Each row is a point. The last column is the point's height on a tilted bowl or saddle (a function of degree 2), plus a little noise. Count its main directions that bend up, bend down and stay straight.
(in the rows, 128 means zero)

Points:
[[ 91 103  91]
 [119 102 117]
 [180 122 178]
 [147  92 145]
 [134  67 143]
 [118 189 181]
 [142 179 189]
 [109 102 108]
 [145  78 148]
 [132  73 138]
 [130 161 158]]
Directions: 1 up, 0 down, 1 straight

Points (11 x 3):
[[154 153  84]
 [102 100 141]
 [ 91 164 178]
 [154  94 164]
 [ 98 145 145]
 [109 117 129]
 [ 85  81 160]
 [107 104 137]
 [110 205 180]
 [136 104 134]
 [ 67 100 179]]
Directions: 1 up, 0 down, 1 straight

Points:
[[165 114 104  98]
 [164 175 143  97]
 [118 144 143 116]
 [127 105 155 105]
 [169 147 115 101]
 [110 129 154 112]
 [ 70 152  65  84]
 [128 181 108 109]
 [133 149 158 109]
 [197  85  92  58]
 [ 99  81 100  98]
 [ 54 140 134  96]
 [158 101 181  79]
 [148 124 189  85]
 [132 101 114 109]
 [ 47 109 100  84]
 [120 163 131 115]]
Directions: 0 up, 3 down, 0 straight

Points:
[[178 203  95 158  94]
 [136 106 108 195 101]
 [100 105  72 169  94]
 [106 177 140 132  80]
 [150 100 105 129 154]
 [ 94  77 147 152 102]
 [174  83 138 127 170]
 [ 68 134 137 143  63]
 [130 154 123 167 113]
 [147 152 162 146 108]
 [144 180 122 168  99]
 [131 110  71 162 123]
 [144  68 106 187 106]
 [150 126  18 106  88]
 [126  95 122 148 140]
 [133 127  94 132 143]
 [155 121 110 160 141]
 [163  95  91 102 148]
 [127  74 124 123 150]
 [130 125 113 161 133]
 [ 63  88 144  78  46]
 [147 113 136 197  97]]
Directions: 0 up, 3 down, 1 straight

Points, 24 rows:
[[145 126 112 118 131]
 [141 172 156 132 121]
 [137 143 140  67 114]
 [ 88 192 109 129  87]
 [102 145 114  93 119]
 [183 166 115 185  88]
 [152 214 112  84  96]
 [154 192  97 147 106]
 [142  89  76 188  62]
 [122 136 119 136 128]
 [100 107 181  66  88]
 [116 107 154 170 100]
 [ 88 134 147 121 114]
 [104 121 130 107 123]
 [145 165 138 107 130]
 [175 105 139 121 114]
 [ 76 164 181 141  78]
 [106 161 162 171  91]
 [121  96 119 148 112]
 [153 110 100  21  42]
 [157 105 154 141 116]
 [ 85  83 107 159  75]
 [163 177 133 157 113]
 [195 115 148 141  99]]
Directions: 0 up, 4 down, 0 straight

Points (41 x 7):
[[183 172 194 119 102 146 136]
 [119 138 123 199 133 126 121]
 [111 137 126 156  53 162  69]
 [159 125 139 103 170 154 146]
 [130 166  87  99 109 131 112]
 [205  98  63  65 114 154 134]
 [ 46 173 134 120 136  91 111]
 [196 149 169 130 155 146 144]
 [ 57 199 109 141 142 134 151]
 [132 112 173 123  92  64 151]
 [137 202  92 105 153 157 158]
 [ 43 122 129 115 138  88  72]
 [150 149 124 164 129 116 133]
 [132 140  58  78  92 159  79]
 [152 109 129 183  98  84 145]
 [ 96 132 208 128 138 110  86]
 [149 138 129 134  99 148 138]
 [105 155 139 138  86 140 104]
 [106 108 114 161 132  90 117]
 [115 124 184 133 165 112 102]
 [143 177 115 156 161 125 137]
 [166 169 138 132 156 148 138]
 [ 51 204 146  99  88 150  48]
 [122 120 139 124  81  98 126]
 [144  99 119  98 150 171 143]
 [117 112 187 136  83 141 126]
 [ 63 132 171 116 146 124  75]
 [ 69  80 132 151 124  87  83]
 [114  51  77 145 175  91   7]
 [117 154 155 112 149 139 126]
 [131 216 110  84  97 127  97]
 [115 134 128 109 173 158 126]
 [126 126 110 135 123 134 123]
 [138 162  93 129 100 138 114]
 [ 83 181 101 173  99 102 131]
 [185  47 101 130 165 201 110]
 [152  95 213 180  69 171 135]
 [153 152 112 130  90 156 125]
 [120 148 134 120 147 134 133]
 [106 120 128 117  79 149  98]
 [167 117 132 177 114 111 140]]
Directions: 2 up, 4 down, 0 straight

Points:
[[ 67 180 131 104 172  27 101 104  83]
 [151 103 167 108 137 171 123 167 128]
 [108  77 169  86 159 136 124 158 129]
 [102 114 105 103 158 126  82 135  97]
 [159 131 145 109 113 133 128 152 132]
 [190 141  52  90 179 197 111 142  93]
 [152 149 192 106 108 104 162 107 131]
 [152 140  81 131 127 115 154 165 100]
 [161 158 133 154 179 124 162  52 191]
 [113 102 151 127 191  89 133 146 130]
 [109 125  80 119 189 208  79 107 112]
 [ 49 120 109 112 110  74 125  77 146]
 [161 141 130 132 193  76 146 112 149]
 [157  88 111 129 159 168 148 108  90]
 [120  41 162 138  73  97 112  93 180]
 [ 99 119 140 157  90  30  96 107 146]
 [147 129 139 111 118  78 100 137 110]
 [145 111 185 144 125 178 182 133 103]
 [108 162  95 162 136  93 124 145 143]
 [146 145 150 165 124 118  98 180 143]
 [137 151 123  78  85 155 187 120 106]
 [141 154 112 157 163 167  57 122  95]
 [163 120 198 167 111  97 143 165 167]
 [ 95 143  85 152  47  90 207 107 124]
 [167 150 131 160 142 116  36 129  48]
 [162 116 174  91 125 187  98 146  97]
 [114 126 104 130 102 119 147 150 145]
 [119 133  95 143  87  71 109 118 129]
 [119 183 173 146  91 106 123 130 138]
 [ 71 155  87 161 208 130 188 175 184]
 [157  98  86 155 139 158 212 102  10]
 [ 88 153  92 120 132 115 175 111 130]
 [183 155 130 106 112  84 180 139 130]
 [ 44 180 158 126 135 186  85 159 194]
 [157 140  90 135 190 121 143 166 112]
 [160 148  62 160 154 120 140 146  78]
 [170 122 111 156 130 148 127 183 105]
 [187 100  98 150  63 172 128 118  91]
 [146 124 126 100 107 121 148 157 135]
 [ 89 168 119 118 110 145 111  85 118]
 [179 138  68 160 151 123 118  74  89]
 [156  61 134 155 107 126 141 191 133]
 [121 122 101 167 113 139 129  84  95]
 [188 169 120 158  92 136 128 103 133]
 [117 156 146 119 152 131 123 114 134]
 [100 157 153  69  98 158 114 116  86]
 [153 141 187 142 118 197 158  90  94]
 [159 114 135 120  90 136 135 101 134]
 [138 132 114 129 106  96 169 124 125]
 [151  86 132 180 177 169 118 138  83]
 [153 121 205 104 144 187 121 110 100]
 [ 99 138 168 197 135 137 119  98 135]
 [121 174 132 117 109  92 175 150 126]
 [130 125  73  93 115 105 178  87  99]
 [113  87 117  31 124 155 153 111 109]
 [119 112 156 174  71 170 141 151 146]
 [149 141 103 124 173 165 177 124 119]
 [148  77 200 120  94 136 136 124 159]
 [125 112 170 165  68 107 139 126 176]
 [192  95 191 138  95  70 148 180 194]
 [140  64 177 142  55 164 118 130 172]
 [143 105 138 131 119  44 151 160 133]
 [ 99 152  95 130 132 111 102 155 144]]
Directions: 2 up, 3 down, 3 straight

Points, 62 rows:
[[ 46  51  84 179 133  52 186 111  64]
 [149 165 148 157 218 156  78  73  92]
 [153  91 115 125 178 181 116  69  80]
 [126  29 141 149 142  59 113  88  82]
 [152 170  97 111 212 155  88 152  82]
 [132 125 106 146 104 129  77 175 110]
 [121 138 146 147 126  99  93 118 124]
 [160  82  94  85 126  74 140 102 112]
 [186 127 107  84 142 107 161 132 100]
 [108  96 142 160 121  96  98 109 115]
 [ 99  78  74 120 155 129 132  79  97]
 [171 104 137 204 141 145  94  21  51]
 [ 85 154  90 193  85 158 156 204  71]
 [101 109 134 137 140 182 171 169  97]
 [145 126  84  81 165  38 152 100 117]
 [201  89 169 120  69 117 132 158  65]
 [131 150 121 145 120 142 170  93 108]
 [123  69 168 124 105 162 143 108  93]
 [125  85 166  86 180 100 113 110 107]
 [173 100 158 113 119 137 165 180  81]
 [138 116 138 125 106 136  88 122 119]
 [149 130  61 129 125 180 121 186  77]
 [ 90 158 101 163  95 120 145 106 107]
 [139 134 151 152 197 152 108  91 111]
 [ 98 147  56  99 128 162 138 195  85]
 [ 95 169 167 135 211 122 143 160 106]
 [104 157 169 130 148  96 178 185 101]
 [ 95 171  88 123 115 112 139 127 120]
 [ 81 160 182 102 162 108  90 174 110]
 [145 101 128 101  97 119 112 158 112]
 [131 101 169 137 152 140 142 105 113]
 [145 117  98 137 162 142 147 106 109]
 [107 109 119 132  96 146 115 198 104]
 [163 128 159 151 117 131 159 153 101]
 [ 93 157 139 102 159 134 189 117 113]
 [110  51 145 101 146 188 141 142  80]
 [186 143 115  93 150 152 105 151  90]
 [ 56 216 141 148 157  48 129 154  88]
 [ 80 135 109 160 143  98 110 155 121]
 [190 142 127 138 189 183 149 109  78]
 [133 133 108  56 113 185 143 158  83]
 [176 110 146 160 112  97  81 134 101]
 [144 191 118 152  90 137 105 103 103]
 [ 92 117 120 187 162 122 162 158 106]
 [190 106 141 151 161 137 192 122  77]
 [129 139 136 137 140 128 127  77 117]
 [ 67 135 124 136 124  87 166 158 119]
 [ 93 120  95  57 139 142 177 131 108]
 [139  95 120 138 105  85 171 164 105]
 [140 104 126 162 129 146  83 132 116]
 [134 139  91 138 150 160  88 160 110]
 [176 143 103 139  85 101 118  98  95]
 [133 118 119 123 156 171 118 129 114]
 [ 59 132 126 159 120 103 132  96 111]
 [145 157  83  93 117  83 144 145 117]
 [158  43  49 151 128 127 147  87  57]
 [108 164 120  72 130 132 143 117 119]
 [116  48  90 151 146 168 151 143  79]
 [222  83  82 136 128  55 138 107  67]
 [111 150 160 132 142  96 170 172 112]
 [ 99 170 128 107 118 130 125  86 118]
 [125 116 119 114 112 127 138  74 111]]
Directions: 0 up, 7 down, 1 straight

Points (64 x 9):
[[ 80 142  75 150 169 171 137 101 127]
 [114  83 174 140 132 163 105 117 154]
 [119 105 107 175  91 125 102 102 161]
 [ 58 106 195 133 197 185 144 112 120]
 [107 157  85  58  83  90  85 140 114]
 [130 107 103 129 116  70 138 156 120]
 [146 180  80 154  98  69 147 147 105]
 [ 59 121 145  39 155 113 197 148  31]
 [125 107 158 159 131 148 126  85 145]
 [100 158 138  93 159 174 106 192 107]
 [160 140  86 129 124 188 163 151  77]
 [111 104 127 117 113  89 187 114  88]
 [ 72 143 169  72 114  84 134 105  90]
 [ 87 122 114 145  68 124  90 125 150]
 [165 128 130 111 126 149  84  67 150]
 [145 139 109 116 133  77  94 118 144]
 [115 164  72 129 102 111 190 114  76]
 [109 142 104 183 133  66 170 100  94]
 [191 130 112  98 113 112  99 130 121]
 [153 188 110 132  92 184  76 220  69]
 [180  96  81 107  75 121 123 183  88]
 [171 109 124 148  72 111 152 126 111]
 [157 124  81 179 154  78 116 116 139]
 [ 96 175 183 123  98 114 168 206  67]
 [ 65 139  98 121 133 126 186 150  85]
 [141 104 180  94  80 163 161 123  89]
 [147 140 138  94 149  96 170 143  80]
 [142 181 167 164 112 157 112 119 105]
 [146 182 154  76 115 147 197 128  46]
 [145 108 157 127 120 124 194  48  84]
 [137 129 133 200  85  77 112  75 147]
 [129 104 121 101 149 171 169 157  96]
 [125 163  65 118 138 120 165 145  90]
 [177 152 114 113 132  97 158 143  86]
 [127 113 170 170 163 127 109 138 135]
 [133 129 213 104 101 134  80 120 124]
 [107 138 126 122 113  92 157  53 109]
 [217  48 186 149  72  99 165  83 101]
 [124 122 131 103  74 111 103  78 142]
 [150 171 169  98 139  74  88 101 115]
 [ 97 132 174 120 169 131 160 169  92]
 [ 80  99  92 137  90 147 119 157 142]
 [149 151 133  34 151 133 131 162  62]
 [187  89 147 161 140 127  94 144 138]
 [165 181 143 197 117 130 144 120  88]
 [ 97 152 160 108 127 179 121 136 119]
 [125 123 151 128  87 140 134  96 127]
 [ 80  98 138 129  98 221  85 160 131]
 [103 117  99 109 137 151  90 154 152]
 [ 99 108 154 113  79 130 155 160  99]
 [149 151  95 130 147  94 100 131 136]
 [130 120 136 140 160 153 101 172 132]
 [184 141 169 150 131  77 176 112  89]
 [168 138 114 129 118  94 134 125 122]
 [126 149 153 146 163 116 113  81 134]
 [102 121 168  87 128 101 123 172 103]
 [ 79 122 114 168 143  61 171 131  86]
 [ 95  50  69  81 106 133 144 136 116]
 [115  97 114  62 143 126 140  68 118]
 [156 147 103 107  84  92  79  65 151]
 [ 85 109  51 101 108 116 113 144 149]
 [152 127 100  98 176  94 183 150  57]
 [117  44  90 124 143 114 145 114 139]
 [ 73  94 154 145 152  99  79 128 155]]
Directions: 0 up, 5 down, 3 straight

Points, 76 rows:
[[ 82 123 154 160 178 107  91  84  74]
 [151 112 166  73  87 124  75 109 150]
 [ 96 118 182 123 141 125 153 129 132]
 [171 129 112 173 113 113 132 183 152]
 [124 138 106 159 144  56  93 141 122]
 [164  94 139 134 109 115 131 135 166]
 [201 125 159 123 102 110  85 143 157]
 [ 38 113 114  84 184 177 137 111  58]
 [125 125  95 141  68 113 142 105 163]
 [186  96 143 122 117 174  78 145 116]
 [ 94 169 163 145 123 158 155 127 115]
 [ 89 107  96 133 148 188  97 134 100]
 [165 123 123  93 144 119 206 114 120]
 [120 150  91 129 118  88 126 108 121]
 [ 57 117 157  96 179 142 167 105  77]
 [191 104  66 150 142 120 147 130 141]
 [172 104 108  89  76  79  80 209 185]
 [146 165 121 166 137 168 125 172 113]
 [ 81 134  98 125 103 190 106 131 112]
 [ 64 124 110 167 104 159 120 106 110]
 [129  86 146  95  59 106  83 123 201]
 [ 99 161 176 160 203 118 128 127  85]
 [ 53 111 165 128 105 151  65  86 114]
 [180 160 128 187 160  53  92 115 125]
 [115 149 117 177 148 114  73  91  99]
 [171 128 122 121  74 122 152 105 166]
 [130 143 160 167  77 113  98 106 164]
 [129  95  96 135 107 160 113 139 141]
 [102 126  87  95 101  91 103  93 113]
 [129 205  64 187 123 133 106 128 107]
 [132 135 119 108 201 143 132 108  76]
 [152 110 111 130 178  99 150 100  99]
 [157 142 142 120 127 162  81  89 104]
 [164 143 107 152 108 149 151 108 138]
 [141 125 139 112 112  62 157 125 166]
 [183  57 116  60 133 193  84  70  50]
 [106 110 135 154 132 142  98 175 129]
 [190 123  90 103 121 222 112  95  88]
 [ 71 154 190 112 176 101 116 129 110]
 [170 162 145 161 203 136 137 153  88]
 [ 91  99 115 160 113 158 135 111 131]
 [126 118 199 129 146 148 115  90 107]
 [ 86 108 202 146  98 177 138 134 148]
 [110 153 116 157  93 207 136 141 118]
 [146 217  91 178 141 112 131 160 110]
 [197 151 181 133 160 168 129 121  83]
 [103  89 195  86  96 103  84 100 174]
 [110 137 103 137 104 178  79 116 117]
 [141 178  79 138 133 125 146 104 112]
 [154 136  85 183 169 144 172 174 111]
 [156 161 160 104  75 166 148 126 126]
 [ 96 130  73 170 136 112 161 170 110]
 [ 71 158 171 120 127 114  88 113 125]
 [123  81 128 199 159 149 126  84 106]
 [ 84 128 153  95  85 101  69 209 186]
 [133 193 100 132 122 171 178  98 105]
 [149  40 132  97  85 146 102 126 173]
 [128 101 140  84  81 104 138  98 163]
 [ 71 101  93 125 110 128 141 142 125]
 [118 140 173 162  90 110 121 135 170]
 [129 104 111 140  91 128 150 128 165]
 [108 164 136 150 126  79 172 126 130]
 [103  41 147  71 105  73  70 140 180]
 [155 142 130 123 121 196 102 118 105]
 [118 100 130 119  93  48 126 129 189]
 [ 97  98 118 156  95 227 114 181 129]
 [145 155 108  75 159 164 138 133  90]
 [107 204 146 104 107 137 121 141 122]
 [158  64  83 156 109 156 122 117 162]
 [ 80  68 105 160  61  78 121 156 212]
 [128 137 123 106 182 178 156 156  89]
 [123  95 159 120 155 175 114 124 100]
 [ 97  74 138  83 137 148 185 167 126]
 [179 140 102 112 120  90 119 135 140]
 [137 105 136 176 205 165 105  77  62]
 [118  77 122  72 110 127 163  93 127]]
Directions: 2 up, 4 down, 2 straight
